Each row of a before or after table is a point. One or more steps were done to the points. Then noise was added and the rows were shuffled. The steps act on columns, c1 being the first. Name the steps. A step turns or swaps two columns, mirrors them in a line or flattens them onto one, adds a multiple of one to another, or multiplies or shifts one. Angles are multiples of 10 degrees, from the lower column toward the higher: turns from -170 to 170, lines from 10 to 170 but not 90. Use the fewest steps. Two steps may share a column if one is a turn and the other turns, adds or multiplies; they go together, in the order done. Otherwise the lowest column goes first.
(in the rows, 128 means zero)

Before (11 x 2):
[[ 67 176]
 [ 57 175]
 [177 113]
 [ 58 142]
 [145 132]
 [144 168]
 [144 134]
 [ 71 162]
 [167 122]
 [ 42 169]
 [152 161]]
After:
[[ 24  86]
 [144  93]
 [ 51  78]
 [134 127]
 [ 65  94]
 [132  90]
 [ 46 113]
 [155 138]
 [135 120]
 [ 56  72]
 [154 137]]
Steps: shift c1 by -10; multiply c2 by -1

Before, 14 rows:
[[200 105 150]
 [ 89  22 136]
 [191  61 188]
 [113 168 134]
 [121 156 221]
 [166  95 153]
 [168  50 119]
 [111 100  89]
 [ 99  79 160]
 [112  82 106]
 [188  79 179]
 [ 84 168 155]
 [157 163 146]
 [ 87 140 181]]
After (14 x 3):
[[127  66  91]
 [126 172 153]
 [130 161 147]
 [128 161 146]
 [126 158 146]
 [126  88 106]
 [127 117 118]
 [131 122 123]
 [127  85 102]
 [128 115 120]
 [128  52  82]
 [128 102 112]
 [127 189 163]
 [125 103 115]]
Steps: multiply c1 by 0; flatten c2 and c3 onto the line at 30 degrees

Before (12 x 4):
[[147 192 187 155]
 [133 180 137 212]
 [219  86 183 176]
 [137 199  67 149]
 [138 115 153 146]
 [171  95 129 160]
 [ 70 175 101 163]
 [123 116 165 131]
 [132 151 174 120]
 [225 132 183 147]
 [ 85 133 157 139]
 [168 119 103 131]]
After (12 x 4):
[[136 177 136 249]
 [ 90 134 183 141]
 [222 130 137 146]
 [169 122  82 124]
 [136 201  62 201]
 [134 115 149 138]
 [132 150 173 136]
 [171  91 107 140]
 [216  88 139 146]
 [146 192 179 197]
 [ 66 178 130 194]
 [123 115 166 123]]
Steps: add -0.5 times c1 to c3; add 0.7 times c2 to c4

Before (13 x 6):
[[174 159 143 121 146  94]
 [157 136  47 144 118 115]
 [ 69  92 123  58 157 134]
 [167 205  99  98  90 142]
 [162 158 119  95  90  69]
 [161 141  60 161 113 121]
 [197 171  52 142 143 104]
 [111  94 128  24 105 121]
 [ 89 105 118  47 105 159]
 [ 60 116 152  79 123 136]
 [ 64 163 109  10 121 112]
 [148 147  39 189  93 100]
 [ 86  85 113  67 127 159]]
After:
[[101 139 145  53 143 138]
 [176  81  54 123  79 123]
 [166  64  64 111 109  99]
 [104 145 163  63 155 134]
 [ 82 164 116 140 129 163]
 [ 53 185 144  51 138 153]
 [153  78  25 128 144 134]
 [110 171  94 122 177 188]
 [190 171  13 108 118 143]
 [103 226 102 100 185 112]
 [190 114  78 155 115 120]
 [171  94  43 117 131  97]
 [119 153 193  35 173 153]]
Steps: turn c1 and c5 by 160 degrees; multiply c2 by 1.3; swap c3 and c4; multiply c6 by -1

Before:
[[177 122  93  93 167 207 141 177  96]
 [146 103 148 172 160 158 186 115 124]
 [ 99 132  91  94  93 142 147 129 125]
 [133  59  81 167 137  88 158  69 133]
 [127  82  88 164  96 154 122 149 123]
 [149  83 125 109  46 134 124 198 135]
 [106 195 133 123  76 104 102 141 121]
 [ 96 112 120 134  91 137 114 130 119]
 [105  84 114 155 130 150 218 133 185]
 [ 90 137 145 107 109 103  92 162 172]
 [111 147 151 105  87 154 125 110 170]
 [170 188 153 158 121 167 119 112 146]
 [135 113  55  97  73 116  72 181 178]]
After, 13 rows:
[[106 194 135 124  77 100 107 138 152]
 [145 103 147 171 158 171 162 116  53]
 [111 148 152 104  87 146 156 109 177]
 [170 189 153 155 122 176 137 113 158]
 [105  85 114 155 129 158 229 133  77]
 [135  58  81 167 138 100 150  69  96]
 [134 115  54  97  75 106 130 182 247]
 [ 90 136 144 107 108  95 138 164 220]
 [ 99 133  89  95  95 131 139 130 103]
 [149  81 125 110  47 128 131 198 140]
 [176 122  94  93 168 196 112 178  80]
 [ 94 112 120 134  92 138 113 130 137]
 [126  84  87 164  97 162 125 148 128]]
Steps: add 0.3 times c4 to c6; turn c7 and c9 by -50 degrees; multiply c9 by 1.6

Before (14 x 11):
[[182 172 121 128 169 110  99 176 128 154 111]
 [ 78 167 138  68 137 135 157  81 197 157  85]
 [175 137 108 173 140 107 118 130 163  98 166]
 [138  64 122 111 178 188 108 135 146  77 121]
 [ 80 145  89 106  96 132 163 115 161 220 128]
 [ 76 141  94 108  85 102 134  63 151 156  55]
 [123 106 116 185 143 215 137 173 103  58  89]
 [ 62 115  64  57  53 102 201  70  70 191  75]
 [112 101 126 151 100 196  97  91  53 131 118]
 [111 154 140  82 112 114 198  61 154 159  89]
 [138  74  69 197 169 168 111 102  91 118  87]
 [ 92 164  79 159 162  49  91 132 104 121 157]
 [131 124 139 172 208 159 143 124 121 117 137]
 [130  62 175 180 160 144 116 160 135 106 103]]
After:
[[ 76 117 108 108 196  97 134 190 150 155  57]
 [182  80 169 128 111 176  99 110 128 153 114]
 [140 207 175 114 102 115 109  89 143  76 123]
 [124 201 146 184 134 173 136  78 101  58  90]
 [ 62 125  94  57 248  81 201 169  72 189  77]
 [140 193 194 197 168  95 112 124  94 120  88]
 [113 208 106 149 149 124  97 144  51 132 116]
 [ 79 126 119 104 194 136 161 148 161 221 128]
 [175 105 148 173 141 127 119 128 160  96 166]
 [111 124 111  82 125 110 198 198 153 159  87]
 [132 158 189 171  64 140 143 129 121 119 137]
 [ 77 129 130  68 110 140 157 189 197 157  84]
 [ 91  42 181 159 162 116  90 141 105 122 157]
 [131 163 131 179  56 100 117  67 136 107 103]]
Steps: turn c2 and c8 by 150 degrees; turn c2 and c6 by -60 degrees; turn c3 and c5 by -120 degrees; multiply c5 by 1.3

Before, 12 rows:
[[147 108 137 134 149 129 138 106 145 117 108 135]
 [152 109 139 156 158 119 158 145 133 125 133 149]
 [ 93 157  89 126 118 129 118 162 163  90 105 126]
 [112 161 114 113 101 116 125 141 161 129 114 153]
 [143 112 141 130 152  88 145 122 117 107 131 140]
 [ 82 135 115 133 101 130 136 137 140 111  98 153]
 [157  93 175 131 101 114 128 133 109 141 148 116]
 [112 112 147 121 165 118 140 136 142 130 124 135]
 [138  88 136 143 113 103 123 116 128 148 163 128]
 [104 138 120 137 121 103 155 142 170 113 100 123]
 [110 129 127 117 124 131 156 132 162  94 133 144]
 [145  87 125 112 132 113 152 137 128 134 122 136]]
After, 12 rows:
[[120  88  97 142 111 102 104 116 125 149 148 130]
 [160 139 150 137 124 104 167 140 168 110 110 121]
 [127 106 149 136 150 126  64 108 143 120 128 132]
 [129 160 134 116  99 115 176 139 165 126 111 153]
 [149 137 149 132  97 131 247 136 138 108 103 151]
 [118  90 124 133 100 115  48 133 112 154 179 118]
 [143 113 139 121 165 119 162 132 141 135 147 136]
 [148 110 127 156 154 120  30 146 129 126 143 152]
 [132 157 137 125 122 129 235 161 161  77  82 124]
 [155 128 124 116 124 131 150 132 167  95 131 143]
 [141  89 133 112 131 113  56 139 127 133 125 135]
 [140 112 130 127 152  88  68 120 119 110 142 143]]
Steps: turn c1 and c7 by -110 degrees; multiply c7 by 3; add 0.3 times c3 to c10; turn c3 and c11 by 70 degrees

Before (11 x 14):
[[150 157 107 140  79  97 175 140 105  48 126  55 228  50]
 [179 114  79 119 116  94 149 148 148 136 130  75 111  97]
 [170  91 207 107 135 106 209 101 149 150 172 100  44 107]
 [108 189  80  97 101  74 115  94 118 123 175 154 141 163]
 [ 85 153  85  80 141 113 159 148 171 137 146  86 154 182]
 [146 174  56  61  57 181 182 157 158 128  81  96  74  87]
 [202 124 170 137 163 104  94 150  87 130 138  84 137  69]
 [ 97 101  89  83  56 159 142  95 119 139 123 151 168 106]
 [ 73 119  81 120 130 122 103 138 134 102 143 135 114 164]
 [130 126 119 111  67 176 174   7 142 122 124 124 154 160]
 [135 182  83 163  45 118 105 187 139 117 123  28 217 165]]
After (11 x 14):
[[ 47 155 172 100 113  74 178 122 149 120 174  87 127 113]
 [ 41 106 162  85  72 161 104 125 149 139 125  82  90 106]
 [ 89  93 138 142  74  96 173 183 160  47 121 173  30  86]
 [ 69  84 140 107 104 177 136 191 118 121 126  29 115 101]
 [ 28 112 184  80 134 105 163 153 102 137 146 170 119  89]
 [139 159  78 136 154 103 111 153 155 134 136 171 107 141]
 [107  40  64 111 140 102 123 166  79 150 172 116 189 182]
 [119 103 182 125 112  95 121 166 126 130 132 169 133 148]
 [ 86  98 205  60  46 182 191 143 132 128  78 170 159 176]
 [ 12 147 174 123 124 123 109 114 137  98 140 136 147 127]
 [ 73 169 176 165  25 119 172 184 133 115 120 227  72  57]]
Steps: shift c1 by -60; turn c2 and c7 by 70 degrees; turn c3 and c9 by -160 degrees; add -0.3 times c8 to c5; turn c8 and c12 by 120 degrees; multiply c14 by 0.4; turn c13 and c14 by -140 degrees

Before:
[[171 174 181  62 141 109 117 173 162 126 126 157 134  88 126 102 157 163
   92 125]
 [ 84  75  95 100 164 107 197  63 175 110 130  94 139 224 157 182 172  70
  193  75]
 [216 151 149  65 111  97 120 143 113  52  83 135 174 139 114 123 112 150
  134  76]
 [180 182 153  90 144 126 129  89  71 113 105 117 111 149  91 145 113 181
  105  99]
 [109 133  62 125 157  64 134 187 168 184 140  33  89 196 102  97 169  96
   67  56]
 [102  94  54  91 131 139 212  68 144 132  74  70 120 230 181 135 114  55
  127 115]
 [164 151 127  35 115 143  69  97 107  65 109 119 183 127 131  92 111 226
  141 110]
 [185 161 184  55 135 157  80 141  80  96  98 131 145 108  52  77 167 121
  125 130]
 [155  85  12 141 176 103 163 123 130 214 133 108  83 211 135  85 151  78
  116  67]]
After:
[[130 161 184  56 136 168 128 114  80  45  97 130 128 147  52  77 140 123
  126 108]
 [106 151 147  66 112  95 126 138 113   6  82 136  86 104 110 121 116 149
  134  80]
 [142 181 153  90 144 122 127  78  70  69 105 118 129  90 105 145 125 179
  105 131]
 [148 174 180  61 141 122 131 169 161  73 128 156 149 150 110 101 125 163
   91 100]
 [217  85  12 141 175 112 128 127 129 182 132 108 110  23 136  82 122  76
  118 159]
 [ 90  76  95 100 165 123 129  78 174 165 131  93  58  46 178 181 127  71
  194 144]
 [166 136  61 125 159  85 127 174 168 191 138  31 112  24  82  98 112  98
   68 142]
 [ 91 150 128  34 115 135 130  99 108  65 109 119  87 138 141  92 132 228
  142  90]
 [118  94  55  93 130 133 127  91 143 174  75  71  68  67 198 136 128  55
  129 185]]
Steps: turn c1 and c10 by -60 degrees; add -0.3 times c3 to c10; flatten c6 and c17 onto the line at 20 degrees; multiply c7 by 0; turn c8 and c15 by -20 degrees; turn c13 and c14 by 140 degrees; turn c14 and c20 by -50 degrees

Before (9 x 24):
[[146 117 112 158  90 169 100 132 111 155 110 151 162  82 143 145 106 120
  125 120 142 138 141 101]
 [105 160 111 122  84 139 124 129 110 124 117 135 114  99 137 120 131  87
  138 132 138 133 168  99]
 [129 178  91 105  82 135 112 127  96 131  91 131 103  87 149 125 148 114
  180 140 147 124 142 117]
 [151 106 137 142 144 134  76 124 129 135 143 174 145 117 146 148 110 156
   99  89 118 126 131 132]
 [125 115 145 146 114 112 150 125 164  83 135 149 145 132 151 110 162 155
  100 123 134 161  93 165]
 [109 128 157 124  98 103 145 134 125 107 165 114 109 127 132 111 173 149
  164 124 156 145 117 163]
 [152 118 168 174 127  89 153 101 138  87 140 137 162 156 152 133 150 163
  102 134 133 138 110 149]
 [120 129 146 131 132 107 159 143 123  95 164 135 125 107 147 134 189 165
  117 141 165 147 137 163]
 [133 108  97 151  95 150  76 139 132 123 124 148 156 121 135 161 127 130
  114 129 137 122 156 130]]
After:
[[100 102  74 131  82 139 122 128 143 120 117 138 113 161 143 124 128  87
  139 118 122 130 163  99]
 [125 129 178 112 115 116 150 128  85  88 135 149 147 116 152 109 169 153
  100 139 121 163  97 161]
 [130 118  32 102 100 150  75 140 122 123 121 152 155 109 139 160 135 132
  115 122 120 124 156 127]
 [154 157 249  81 133  87 153 102 110 103 145 141 163 114 153 134 166 161
   99 112 130 140 108 151]
 [109 125 214 130  97 103 145 144 129  73 162 117 109 133 134 108 139 149
  167 123 102 141 113 157]
 [145  81  80  97  92 170  97 128 137 156 107 151 164 127 151 139 106 122
  127 136 105 141 138 101]
 [153 115 152 116 144 133  75 125 126 152 145 178 145 103 145 148 115 156
   95 217  94 125 134 138]
 [121 113 182 122 131 107 157 144 129  62 164 133 121 130 148 136 146 166
  120  82 112 150 138 161]
 [126  95  18 143  86 131 114 130 163 109  91 135 101 184 148 124 127 117
  181  89 127 126 147 119]]
Steps: mirror c2 and c14 in the line at 40 degrees; multiply c3 by 3; turn c4 and c9 by -170 degrees; mirror c10 and c17 in the line at 140 degrees; multiply c20 by 2.5; turn c20 and c21 by 150 degrees
